Each row of a before or after table is a point. The points were changed in one or more steps. Then noise was added and the rows were shuffled. The steps act on how far a point lies along the listed directions, d1 being the first. What was done? A step turns or swaps two directions, mirrors them in a line or flattens them onto one, adds a multiple of one to another, or multiplies one. Angles are multiples of 10 degrees, from the lower direction toward the higher: turns from -170 to 170, lines from 10 to 170 but not 90. Use the fewest steps. Two steps may share a direction if one is a turn and the other turns, adds or multiplies; they go together, in the order done. Otherwise the lowest direction goes first.
In the rows, 128 means zero.

Directions:
(1): [176 140 183]
(2): [ 86 183 153]
(3): [ 91  80 171]
Before:
[[115 176 151]
 [111 108 158]
 [137  53  98]
 [126  93 170]
 [117 149 167]
 [145  63 110]
 [115 196  96]
 [225 123 108]
 [172 145 118]
 [ 60 114 132]
 [136  77  75]
 [196 101  77]
 [127 184 134]
 [188 109  42]]
After (14 x 3):
[[128 176  80]
 [204 129 135]
 [128 106 159]
 [ 83 119 118]
 [ 79 145 158]
 [192 100 116]
 [120 121  91]
 [101 179 182]
 [201 119 200]
 [ 75 144 133]
 [187  92 172]
 [207 107 103]
 [126  93  81]
 [155  60 194]]
Steps: turn d1 and d3 by 120 degrees; turn d1 and d2 by 30 degrees

Directions:
(1): [116 126  93 158  40 158]
(2): [ 47  86 179 130 123 137]
(3): [160  38 101 127 146 157]
(4): [120 161 128 114 155 222]
(5): [180 122 200  95  86 142]
Before:
[[137  94 157 121 132  94]
 [125 116 190 106 142 155]
 [155  73 199 131 150 108]
 [106 164 189 108 104 169]
 [189 153 162  97 144 173]
 [170 172 154  94 143 153]
 [125 123  96 116 138 170]
 [177 122 109 112 133  97]
 [148 185 124 113 172 107]
 [111 100 116 134 111  95]
 [120 134 175  75 161 154]
 [166 175 154 116  65 152]
 [117 140 143 148  96 135]
 [150  80 135 117  64 121]]
After (14 x 6):
[[ 47 138   8 193 152 126]
 [ 48  91 108 169 100 107]
 [ 63 113  35 158 124  72]
 [ 33 119  95 153 143 156]
 [ 55 142  75 136 198 147]
 [ 68  88 122 152  93 107]
 [100 126  97 140 188  91]
 [150 143 132 104 160 133]
 [150 129 140 110  76 148]
 [ 55 120  26 195 162  85]
 [119 102 193  95 122 119]
 [114 141  99 155 150 149]
 [ 64 118  56 196 216  63]
 [160  93 203 106  72  99]]
Steps: mirror d1 and d4 in the line at 40 degrees; turn d2 and d5 by -140 degrees; multiply d5 by 2.5; multiply d3 by 0

Directions:
(1): [185  95 101  98 107  38 129 111  86]
(2): [ 62 148 119 152  88  90 183 190  91]
Before (8 x 9):
[[139 116 117 126 131 106 131 120 114]
 [ 97 140 128 146 108 116 143 146 122]
 [107 126 126 133 107  96 150 150 104]
 [119 144 131 136 151 174 116 130 154]
 [ 80 145 120 147 107 105 171 177  97]
 [141 121 119 127 132 130 105 112 138]
 [128 125 123 133 115 115 127 127 119]
 [113 147 127 133 126 164 143 150 131]]
After (8 x 9):
[[120 127 122 136 111 110 133 135 115]
 [  7 166 111 173  63  63 233 245  56]
 [100 150 126 138 119 156 155 163 124]
 [ 65 138 120 148  83  71 183 189  81]
 [164 114 122 119 145 142  86  91 150]
 [ 61 151 122 159  86  96 174 182 101]
 [138 116 119 125 131 106 130 120 114]
 [138 139 134 129 163 184 101 112 165]]
Steps: multiply d2 by 2.5

Directions:
(1): [ 97  24  86 149 125 171  94 136 150 192 138 113]
(2): [105 181 125 149 184 157  40 134  92 148 173 179]
(3): [108 187  91 104  91 163  70 125 143 130  61  54]
Before (9 x 12):
[[139 220 152  93  99 112 160 113 125  57 101  93]
 [103  17 103 137 120 147 110 148 131 173 149 160]
 [147 152 151 134 136 127 152 140 111 119 144 150]
 [130  80 141 124 124  96 185 104 141 112 132 123]
 [151 213 140  82 106 107 163 136 133  91 104 126]
 [160 154 140 128 151 114 146 158 122  81 146 163]
 [ 73 159  87 138 130 184   7 130 133 180 124  90]
 [115 165 132 133 115 152 117 171 144 116 115 111]
 [133 107 152 154 151 109 113 150 138 154 184 183]]
After:
[[147  94 136 129 113 135 185 141 136 135 132 122]
 [ 73  54  74 146 111 199  65 129 150 181 134  83]
 [180 124 181 121  98  55 225 139 160  93 134 147]
 [112 104 138 141 159 112 131 105 128 127 159 152]
 [152 194 172 105 134  77 153 134  91  70 139 191]
 [107 232 127 117 117 138  63 118 126 120  99  83]
 [105 139 120 146 122 173  98 173 139 137 117 118]
 [ 99  70  72 115 110 176  94 146 161 192 131 108]
 [161  62 118 124 118 119 181 159 147 109 126 124]]
Steps: add -1 times d3 to d2; turn d1 and d2 by 150 degrees

Directions:
(1): [114 182 108  82 118  80 117  96 125  48 157  61 136 172 149  47  80 153]
(2): [210  48 110 110  31 106 116 179 118 102 119  99 109 113 136  97 181 150]
(3): [ 98  66 151  74 188  95 146 122 200  88 157 126  45 144  72 145 164 139]
Before (11 x 18):
[[127 128 130 127 123 124 120 125 122 120 125 127 131 133 139 121 127 128]
 [106 138 139 121 145 114 131 129 136 123 143 123 115 137 118 122 110 123]
 [139  65 123 127 129 119 127 151 147 133 124 152 105 110  98 163 178 133]
 [124 136 137 154 134 140 123 131 111 163 118 155 139 108 132 146 131 121]
 [ 94 153 129 126 160 134 143 104 129 128 148 119 130 129 131 140 106 111]
 [108 159 118 152 135 132 137 113 121 142 119 140 151 123 141 137 109 117]
 [134 106 131 124 138 132 133 136 148 137 134 139 102 123 119 149 147 122]
 [105 145 125  99 163 120 126  96 135 107 143 118 123 144 113 118 100 126]
 [104 175 126 122 148  97 129 100 132  98 147  94 126 160 124 112  89 135]
 [ 99 119 132  96 168 111 141 118 171  95 141 115 110 135 102 126 122 140]
 [108 134 136 120 167 127 140 109 144 120 130 135 113 125 122 141 123 123]]
After (11 x 18):
[[158 139 100 106  72 104 119 137 116  80 127  77 160 132 152  70 107 153]
 [128  74 155 156 152 151 135 151 140 187 112 188 101  89  99 194 176 115]
 [130 180 101  67  94  39 114  95 128   8 170  18 118 196 143  22  73 170]
 [118 137 130 119 131 117 119 116 126 110 131 120 128 141 138 113 119 130]
 [138 103 118  99 106 108 137 130 132  92 151  89 107 129 131 109 137 131]
 [118  97 127 121 138 110 144 126 156 117 131 134 100 124 112 142 147 128]
 [157 103 122 122 103 123 129 138 124 114 118 121 120 112 137 121 144 132]
 [135 132 126 112 101 100 121 140 122 102 144  97 122 141 133  90 112 135]
 [150  89 126 205 117 185 126 167 100 230  83 212 163  67 121 220 175 100]
 [156 105 130 162 112 163 129 155 120 183 111 165 130  99 133 173 154 109]
 [148 139 101  73  94  86 111 109 118  54 149  66 129 157 136  53  98 149]]
Steps: multiply d1 by 3; turn d2 and d3 by -140 degrees
